Rows are points. The ring and each string are closed loops that go straight from each point to the next, and from the last back to the first. Before rounding, they use only three directions, however many columns there are. How many times does the string pass through the ring? Passing back the other way cancels.

Ring (10 x 4):
|  0.27 |  0.17 |  0.16 | -0.52 |
|  0.20 |  0.46 | -0.02 | -0.42 |
| -0.04 |  0.74 | -0.04 | -0.11 |
| -0.21 |  0.80 |  0.07 |  0.13 |
| -0.46 |  0.67 |  0.32 |  0.43 |
| -0.60 |  0.30 |  0.48 |  0.49 |
| -0.58 | -0.17 |  0.50 |  0.31 |
| -0.44 | -0.40 |  0.50 |  0.08 |
| -0.14 | -0.45 |  0.49 | -0.23 |
|  0.13 | -0.26 |  0.41 | -0.43 |
String (27 x 4):
|  0.09 | -0.17 | -0.15 | -0.62 |
|  0.44 |  0.04 |  0.01 | -0.79 |
|  0.51 |  0.41 |  0.34 | -0.57 |
|  0.29 |  0.52 |  0.41 | -0.29 |
| -0.01 |  0.38 |  0.41 | -0.07 |
| -0.18 |  0.16 | -0.21 | -0.27 |
| -0.04 |  0.57 | -0.42 | -0.34 |
|  0.00 |  1.02 | -0.16 | -0.09 |
| -0.07 |  1.12 |  0.24 |  0.20 |
| -0.15 |  0.80 |  0.46 |  0.26 |
| -0.20 |  0.31 |  0.31 |  0.05 |
| -0.42 |  0.26 | -0.16 |  0.02 |
| -0.54 |  0.39 | -0.02 |  0.24 |
| -0.53 |  0.19 | -0.07 |  0.14 |
| -0.75 |  0.33 |  0.36 |  0.59 |
| -0.81 |  0.30 |  0.85 |  0.86 |
| -0.50 |  0.21 |  0.91 |  0.56 |
| -0.23 |  0.17 |  0.48 |  0.10 |
| -0.37 | -0.09 |  0.01 | -0.09 |
| -0.25 |  0.06 |  0.37 |  0.02 |
| -0.25 | -0.13 |  0.81 |  0.14 |
| -0.16 | -0.01 |  0.66 |  0.04 |
| -0.19 | -0.07 |  0.31 | -0.11 |
| -0.19 | -0.46 |  0.04 | -0.39 |
| -0.02 | -0.58 |  0.12 | -0.56 |
| -0.06 | -0.26 |  0.03 | -0.44 |
| -0.12 | -0.06 |  0.03 | -0.30 |
Times through: 3
String, 8 rows:
| -0.04 | -0.17 |  0.72 | -0.11 |
| -0.22 | -0.59 |  1.00 |  0.03 |
| -0.46 | -0.80 |  0.57 | -0.02 |
| -0.27 | -0.63 |  0.78 | -0.04 |
|  0.07 | -0.40 |  1.02 | -0.16 |
|  0.22 | -0.55 |  0.47 | -0.61 |
|  0.09 | -0.47 | -0.04 | -0.69 |
| -0.14 | -0.17 |  0.04 | -0.33 |
Times through: 1

Ring:
|  0.16 |  0.15 |  0.17 |  0.36 |  0.32 |  0.31 | -0.42 | -0.37 |  0.11 |  0.29 |  0.21 |
| -0.18 |  0.20 |  0.18 |  0.24 |  0.52 |  0.03 | -0.27 | -0.33 |  0.49 |  0.51 |  0.33 |
| -0.67 |  0.21 | -0.27 | -0.28 |  0.42 | -0.33 |  0.13 | -0.05 |  0.61 |  0.54 |  0.33 |
| -0.90 |  0.13 | -0.72 | -0.77 |  0.17 | -0.42 |  0.43 |  0.19 |  0.37 |  0.38 |  0.16 |
| -0.75 | -0.06 | -0.70 | -0.91 |  0.03 | -0.10 |  0.42 |  0.17 | -0.07 |  0.17 | -0.12 |
| -0.41 | -0.16 | -0.46 | -0.70 |  0.00 |  0.26 |  0.19 |  0.01 | -0.36 |  0.06 | -0.26 |
|  0.05 | -0.10 | -0.22 | -0.24 | -0.03 |  0.51 | -0.14 | -0.16 | -0.50 | -0.03 | -0.20 |
|  0.26 |  0.02 | -0.06 |  0.12 |  0.03 |  0.51 | -0.34 | -0.27 | -0.35 |  0.02 | -0.03 |
String:
|  0.32 | -0.17 |  0.41 |  0.21 |  0.28 |  0.81 | -0.47 | -0.50 | -0.41 |  0.11 | -0.19 |
|  0.66 | -0.05 |  0.33 |  0.49 |  0.10 |  0.87 | -0.65 | -0.50 | -0.53 | -0.03 | -0.09 |
|  0.32 |  0.21 | -0.49 |  0.14 | -0.24 |  0.28 | -0.30 | -0.08 | -0.34 | -0.10 |  0.14 |
|  0.47 |  0.24 | -0.12 |  0.48 | -0.02 |  0.37 | -0.51 | -0.27 | -0.17 |  0.04 |  0.24 |
|  0.40 |  0.13 |  0.68 |  0.78 |  0.58 |  0.52 | -0.71 | -0.65 |  0.22 |  0.42 |  0.27 |
|  0.17 |  0.27 |  0.18 |  0.52 |  0.37 |  0.17 | -0.47 | -0.38 |  0.32 |  0.37 |  0.38 |
| -0.17 |  0.28 | -0.49 | -0.05 |  0.04 | -0.11 | -0.07 | -0.02 |  0.18 |  0.21 |  0.30 |
| -0.27 |  0.30 | -0.53 | -0.10 |  0.07 | -0.21 | -0.02 |  0.02 |  0.27 |  0.26 |  0.34 |
| -0.38 |  0.33 | -0.74 | -0.24 | -0.02 | -0.33 |  0.10 |  0.13 |  0.28 |  0.23 |  0.36 |
| -0.40 |  0.10 | -0.22 | -0.23 |  0.28 | -0.03 |  0.01 | -0.11 |  0.24 |  0.35 |  0.15 |
| -0.59 |  0.03 |  0.19 | -0.18 |  0.66 | -0.03 | -0.01 | -0.28 |  0.54 |  0.62 |  0.16 |
| -1.10 |  0.19 | -0.37 | -0.59 |  0.56 | -0.59 |  0.38 |  0.05 |  0.87 |  0.71 |  0.35 |
| -1.06 |  0.24 | -0.99 | -0.88 |  0.10 | -0.68 |  0.56 |  0.34 |  0.52 |  0.40 |  0.27 |
| -0.66 |  0.20 | -0.99 | -0.72 | -0.13 | -0.37 |  0.38 |  0.29 |  0.11 |  0.15 |  0.16 |
| -0.60 |  0.14 | -0.88 | -0.68 | -0.10 | -0.25 |  0.32 |  0.23 |  0.04 |  0.14 |  0.10 |
| -0.96 |  0.05 | -1.18 | -1.17 | -0.19 | -0.40 |  0.64 |  0.42 | -0.02 |  0.11 | -0.04 |
| -0.95 | -0.16 | -0.78 | -1.19 |  0.02 | -0.11 |  0.58 |  0.23 | -0.13 |  0.17 | -0.25 |
| -0.76 | -0.31 | -0.29 | -0.98 |  0.23 |  0.24 |  0.36 | -0.02 | -0.24 |  0.22 | -0.39 |
| -0.49 | -0.12 | -0.84 | -0.93 | -0.24 |  0.14 |  0.35 |  0.20 | -0.49 | -0.08 | -0.28 |
| -0.29 | -0.31 | -0.38 | -0.78 | -0.07 |  0.52 |  0.16 | -0.04 | -0.67 | -0.08 | -0.47 |
| -0.05 | -0.40 |  0.21 | -0.41 |  0.22 |  0.83 | -0.13 | -0.35 | -0.64 |  0.04 | -0.51 |
| -0.10 | -0.21 |  0.30 | -0.14 |  0.40 |  0.58 | -0.21 | -0.39 | -0.21 |  0.25 | -0.22 |
| -0.10 | -0.13 |  0.24 | -0.08 |  0.38 |  0.48 | -0.21 | -0.36 | -0.11 |  0.27 | -0.12 |
Times through: 1
String, 25 rows:
| -1.19 |  0.15 | -0.37 | -0.68 |  0.59 | -0.61 |  0.44 |  0.06 |  0.89 |  0.73 |  0.31 |
| -0.91 | -0.02 | -0.07 | -0.56 |  0.61 | -0.20 |  0.26 | -0.12 |  0.55 |  0.62 |  0.09 |
| -0.90 | -0.03 | -0.26 | -0.69 |  0.45 | -0.19 |  0.33 | -0.02 |  0.40 |  0.51 |  0.04 |
| -0.43 |  0.06 | -0.40 | -0.41 |  0.15 | -0.01 |  0.10 | -0.02 |  0.07 |  0.24 |  0.06 |
| -0.50 | -0.01 | -0.27 | -0.45 |  0.24 |  0.05 |  0.12 | -0.07 |  0.09 |  0.30 |  0.00 |
| -0.62 | -0.13 | -0.18 | -0.61 |  0.33 |  0.12 |  0.19 | -0.10 |  0.04 |  0.33 | -0.13 |
| -0.63 | -0.21 | -0.20 | -0.74 |  0.28 |  0.21 |  0.24 | -0.08 | -0.11 |  0.27 | -0.25 |
| -0.44 | -0.13 | -0.22 | -0.54 |  0.20 |  0.23 |  0.11 | -0.10 | -0.14 |  0.21 | -0.17 |
| -0.32 |  0.04 | -0.56 | -0.47 | -0.04 |  0.07 |  0.11 |  0.05 | -0.16 |  0.09 | -0.02 |
| -0.20 |  0.04 | -1.01 | -0.67 | -0.45 |  0.11 |  0.21 |  0.25 | -0.55 | -0.22 | -0.13 |
|  0.10 | -0.24 | -0.30 | -0.43 | -0.18 |  0.70 | -0.09 | -0.13 | -0.82 | -0.20 | -0.41 |
|  0.32 | -0.32 |  0.28 | -0.06 |  0.12 |  0.98 | -0.37 | -0.43 | -0.76 | -0.06 | -0.43 |
|  0.06 | -0.13 |  0.21 | -0.01 |  0.27 |  0.58 | -0.28 | -0.37 | -0.27 |  0.17 | -0.15 |
| -0.20 |  0.00 | -0.09 | -0.17 |  0.24 |  0.23 | -0.10 | -0.19 | -0.02 |  0.24 |  0.01 |
| -0.12 |  0.17 | -0.66 | -0.26 | -0.16 |  0.04 |  0.00 |  0.06 | -0.17 |  0.02 |  0.11 |
|  0.29 |  0.19 | -0.37 |  0.17 | -0.14 |  0.30 | -0.32 | -0.13 | -0.28 | -0.04 |  0.14 |
|  0.57 |  0.17 |  0.32 |  0.70 |  0.24 |  0.55 | -0.68 | -0.50 | -0.08 |  0.17 |  0.22 |
|  0.36 |  0.02 |  1.05 |  0.84 |  0.84 |  0.66 | -0.78 | -0.82 |  0.31 |  0.57 |  0.20 |
| -0.09 |  0.06 |  0.30 |  0.19 |  0.51 |  0.27 | -0.31 | -0.40 |  0.25 |  0.43 |  0.16 |
| -0.03 |  0.07 |  0.95 |  0.63 |  0.97 |  0.35 | -0.56 | -0.72 |  0.64 |  0.75 |  0.30 |
| -0.19 |  0.10 |  0.95 |  0.58 |  1.07 |  0.20 | -0.49 | -0.70 |  0.84 |  0.86 |  0.37 |
| -0.35 |  0.09 |  0.12 | -0.01 |  0.52 |  0.05 | -0.12 | -0.28 |  0.40 |  0.50 |  0.20 |
| -0.40 |  0.16 | -0.35 | -0.24 |  0.21 | -0.10 |  0.04 | -0.05 |  0.25 |  0.32 |  0.20 |
| -0.62 |  0.32 | -0.70 | -0.37 |  0.12 | -0.47 |  0.21 |  0.14 |  0.48 |  0.37 |  0.38 |
| -0.91 |  0.33 | -0.78 | -0.56 |  0.21 | -0.67 |  0.38 |  0.22 |  0.69 |  0.49 |  0.42 |
Times through: 3
